Each row is a point. Examples show where two turns around zero, p and q, send a point. Write where each new point lands after one turn and then the other. Backwards means that the second turn is done in reverse. Each puzzle has new turns, and all numbers are rounded.

Turn p:
[-0.10 -0.27] -> [ 0.00 -0.29]
[-0.33  0.02] -> [-0.32 -0.09]
[ 0.37 -0.30] -> [ 0.45 -0.16]
[0.06 0.56] -> [-0.13  0.55]
Turn q:
[-0.10  0.39] -> [0.10 0.39]
[-0.28 -0.42] -> [-0.44 -0.24]
[0.37 0.02] -> [ 0.34 -0.16]
Where do these land?
q, then p: [0.11 0.57] -> [0.19 0.55]
p, then q backwards: [-0.18 -0.27] -> [ 0.08 -0.32]
q, then p: [0.33 0.04] -> [ 0.33 -0.01]
p, then q backwards: [-0.26 -0.34] -> [ 0.08 -0.42]

Turn p:
[-0.29  0.00 -0.19  0.10] -> [-0.26  0.12 -0.20  0.07]
[ 0.25 -0.38  0.21 -0.48] -> [ 0.02 -0.53  0.35 -0.28]
[-0.06  0.48 -0.58  0.61] -> [ 0.17  0.52 -0.75  0.29]
[ 0.09 -0.22  0.34  0.02] -> [ 0.04 -0.17  0.34  0.15]
[ 0.00  0.12  0.22 -0.25] -> [ 0.02  0.06  0.26 -0.23]
Turn q:
[-0.07  0.33 -0.17 -0.02] -> [ 0.00  0.36 -0.08 -0.09]
[ 0.04  0.05 -0.09  0.08] -> [ 0.05  0.06 -0.10  0.04]
[ 0.46 -0.35  0.16 -0.29] -> [ 0.39 -0.48  0.17 -0.17]
[-0.30  0.18  0.22  0.41] -> [-0.28  0.24  0.10  0.44]
[ 0.73 -0.38 -0.33  0.20] -> [ 0.63 -0.43 -0.47  0.12]
[-0.48  0.25  0.49 -0.17] -> [-0.42  0.24  0.57 -0.01]
[-0.37 -0.07 -0.27 -0.21] -> [-0.36  0.03 -0.17 -0.31]
Where do these land?
q, then p: [-0.13 -0.71 -0.21 -0.29] -> [-0.55 -0.58 -0.07 -0.10]
q, then p: [ 0.11  0.47 -0.12 -0.17] -> [ 0.32  0.23  0.04 -0.35]
q, then p: [-0.38  0.11  0.37  0.22] -> [-0.20  0.40  0.21  0.31]
q, then p backwards: [ 0.23 -0.21  0.04 -0.26] -> [ 0.30 -0.10  0.02 -0.25]
q, then p: [ 0.18  0.34 -0.08  0.51] -> [ 0.39  0.31 -0.33  0.23]

Turn p:
[-0.04  0.01 -0.08 -0.36  0.17 -0.06  0.28 -0.29] -> [ 0.04  0.04  0.06 -0.46  0.16  0.18  0.20 -0.12]
[-0.14  0.09  0.14  0.11 -0.06  0.50 -0.37  0.05] -> [-0.37  0.00  0.17  0.34 -0.07  0.23 -0.33  0.03]
[-0.14 -0.08  0.03 -0.13 -0.64  0.26 -0.07  0.00] -> [-0.33 -0.04 -0.12 -0.10 -0.56  0.14 -0.16  0.19]
[-0.21  0.05 -0.10  0.52  0.03 -0.03  0.40 -0.56] -> [-0.15 -0.06 -0.25  0.18  0.00  0.18  0.67 -0.45]
[ 0.69 -0.07  0.21  0.00  0.30 -0.88 -0.33 -0.07] -> [ 0.80 -0.06  0.11 -0.09  0.11 -0.70 -0.26 -0.52]
[-0.01  0.02  0.02 -0.25  0.01  0.37  0.43  0.49] -> [ 0.13  0.10  0.14 -0.05  0.02  0.35  0.09  0.67]
[ 0.10  0.22  0.60  0.38 -0.04  0.36  0.01  0.34] -> [ 0.14  0.25  0.34  0.68 -0.28  0.22 -0.06  0.15]
[-0.34 -0.51 -0.13 -0.73  0.21 -0.13  0.26  0.46] -> [-0.10 -0.04  0.33 -0.68  0.27 -0.28  0.15  0.72]
[ 0.17 -0.11 -0.34  0.21 -0.18  0.06 -0.28 -0.22] -> [-0.12 -0.39 -0.33  0.09 -0.05 -0.02 -0.19 -0.21]
[-0.08  0.39 -0.35  0.24  0.20 -0.45 -0.32 -0.18] -> [-0.03  0.22 -0.46  0.10  0.39 -0.30 -0.11 -0.44]
Turn q:
[-0.32  0.51  0.02  0.05 -0.20  0.11  0.38  0.03] -> [-0.58  0.19  0.23 -0.12  0.04 -0.04  0.34  0.10]
[ 0.80 -0.40 -0.21  0.60  0.19 -0.02 -0.17 -0.01] -> [ 0.67  0.24 -0.46  0.64 -0.24  0.27  0.05 -0.13]
[-0.04  0.12 -0.14 -0.42 -0.02  0.49  0.26 -0.19] -> [-0.12  0.03 -0.04 -0.58  0.20  0.31  0.24 -0.13]
[ 0.10 -0.38 -0.12 -0.25  0.31 -0.04 -0.39 -0.08] -> [ 0.38 -0.18 -0.21 -0.07  0.16  0.05 -0.45 -0.17]
[-0.25  0.04 -0.53  0.67 -0.07 -0.55  0.06  0.29] -> [-0.52 -0.01 -0.40  0.81 -0.07 -0.31 -0.02  0.00]
[ 0.55 -0.52  0.17 -0.29  0.53 -0.24 -0.27  0.35] -> [ 0.89 -0.10 -0.28  0.08  0.29 -0.10 -0.36  0.34]
[-0.23 -0.31  0.27 -0.49  0.02 -0.01 -0.48  0.57] -> [ 0.15 -0.36 -0.05 -0.36 -0.05 -0.15 -0.63  0.55]
[-0.20  0.55 -0.07 -0.22 -0.45  0.05 -0.01 -0.17] -> [-0.45  0.21  0.15 -0.43 -0.22 -0.26  0.14 -0.19]
[-0.27 -0.03  0.24  0.21 -0.30  0.12  0.32 -0.18] -> [-0.25 -0.23  0.35  0.06 -0.18  0.16  0.34 -0.01]
[-0.24  0.32  0.13  0.28  0.17  0.21  0.00 -0.13] -> [-0.28  0.27  0.34  0.12  0.05  0.24 -0.06 -0.04]
[ 0.10  0.10  0.24 -0.14 -0.17 -0.12  0.30 -0.47] -> [ 0.12 -0.06  0.36 -0.14  0.03 -0.15  0.42 -0.29]
Where do these land?
p, then q: [-0.01 -0.42 -0.36  0.30  0.08  0.01  0.29 -0.15] -> [ 0.06 -0.45 -0.25  0.21  0.29  0.19  0.28  0.02]
q, then p: [-0.49 -0.36 -0.38 -0.44 -0.04  0.02  0.54  0.31] -> [-0.31 -0.38  0.19 -0.34  0.53 -0.23  0.35  0.50]
q, then p: [ 0.35  0.56  0.61  0.47 -0.01  0.15 -0.13  0.05] -> [ 0.32  0.68 -0.03  0.44 -0.47  0.25 -0.16  0.03]
p, then q: [ 0.31 -0.09  0.78 -0.72  0.15 -0.44 -0.11 -0.11] -> [ 0.65  0.20  0.60 -0.53 -0.21 -0.58  0.05  0.01]
p, then q: [ 0.29 -0.17  0.10  0.45  0.01 -0.09 -0.45  0.17] -> [ 0.21 -0.09  0.00  0.59 -0.32 -0.11 -0.15 -0.18]
q, then p: [-0.36  0.14  0.04  0.42 -0.12  0.07 -0.07 -0.14] -> [-0.41  0.16  0.08  0.25 -0.27  0.01  0.15 -0.10]
p, then q: [ 0.08  0.16 -0.63 -0.41 -0.58  0.09 -0.01 -0.15] -> [-0.24 -0.17 -0.64 -0.58 -0.05  0.04 -0.30 -0.18]
q, then p: [ 0.02  0.24  0.09  0.02  0.33 -0.28 -0.03  0.03] -> [ 0.18  0.24  0.06  0.21  0.22 -0.17 -0.04 -0.20]
q, then p backwards: [-0.19 -0.06 -0.25 -0.09  0.16  0.48 -0.04 -0.02] -> [-0.03  0.24 -0.28 -0.25 -0.01  0.34  0.01 -0.24]
